Each row of a before or after table is a point. The points were changed in one or more steps. Then noise was added and the rows were shuffled. The steps act on columns, c1 being the first. Write out the steps. A step turns or swaps two columns, mirrors them in a line or flattens them onto one, adds a multiple of one to another, or multiplies or shifts one. Angles are multiples of 10 degrees, from the lower column toward the higher: turns from -170 to 170, lines from 10 to 170 but not 90. Use the fewest steps. Two steps may share a column if one is a turn and the other turns, adds or multiplies; they go together, in the order done. Otherwise the lowest column goes first.
In the rows, zero is written as 128.

Before, 14 rows:
[[181 126]
 [ 68 140]
 [133  72]
 [144  93]
 [ 97 148]
 [ 99 187]
 [ 85 137]
 [115 164]
 [ 89 139]
 [ 91 142]
 [146 126]
 [141 155]
 [142 183]
 [155  98]]
After (14 x 2):
[[ 98 108]
 [127  84]
 [151 159]
 [122  88]
 [125  89]
 [119 179]
 [100 138]
 [ 74  91]
 [ 73 130]
 [126 145]
 [114  97]
 [183 143]
 [162 148]
 [125  71]]
Steps: turn c1 and c2 by 100 degrees

Before:
[[121 139 152 101]
 [156 125 156 124]
 [112 132 159 126]
 [109 117 145 119]
 [122 134 118 249]
 [122  98 121 120]
 [ 98 124 149 141]
 [101 129  96 106]
 [123 113 103 122]
 [118 132 154 117]
 [123 133 122 121]
 [103 124  74 194]
 [157  82 123 110]
 [ 96 120 127 113]]
After:
[[ 95 112 132 131]
 [123 119 157 120]
 [121 123 123 122]
 [118 118 103 141]
 [126 105 153 108]
 [120 244 119 164]
 [160 122 150 129]
 [113 117 149 135]
 [156  96 118 165]
 [ 94 189  79 155]
 [120 110 122 153]
 [ 95 107  99 120]
 [101 137 154 136]
 [118 127 161 124]]
Steps: turn c1 and c3 by -10 degrees; turn c2 and c4 by -70 degrees

Before:
[[153  64 165  27 157 187 131 117 166]
 [123  72 174  59 175 134 104 128 151]
 [163 100  98 145 102  86 147 147 113]
 [165 110 161  79 181 146 152 122 106]
 [126 135  74 148 131 112 168 157 155]
 [122 109  92 162 118 187 101 137 150]
 [118 164 109 156 103  90 158 158 106]
 [126 148 127 126  83 107 172 142 111]
 [148 148 123 156 112 104 150 105 154]
 [120 121  71 101 129 156 100  99 140]
 [165 165 110 124 109 114 121 165 139]]
After, 11 rows:
[[145 165 112 124 108 114 121 125 138]
 [140 149 147 155 111 103 149  66 154]
 [ 86 122  48 101 129 156 100  59 140]
 [125 150 159 126  82 107 170 102 111]
 [153  72 158  59 176 134 104  87 152]
 [100 108  16 162 118 186 101  97 151]
 [ 91 134 112 147 131 112 169 118 156]
 [171  65  51  27 157 187 130  76 166]
 [109 164 176 157 103  90 158 118 107]
 [135 101 145 146 101  86 147 106 114]
 [178 110 102  78 179 146 152  81 105]]
Steps: turn c1 and c3 by -40 degrees; add -1.5 times c6 to c3; shift c8 by -40
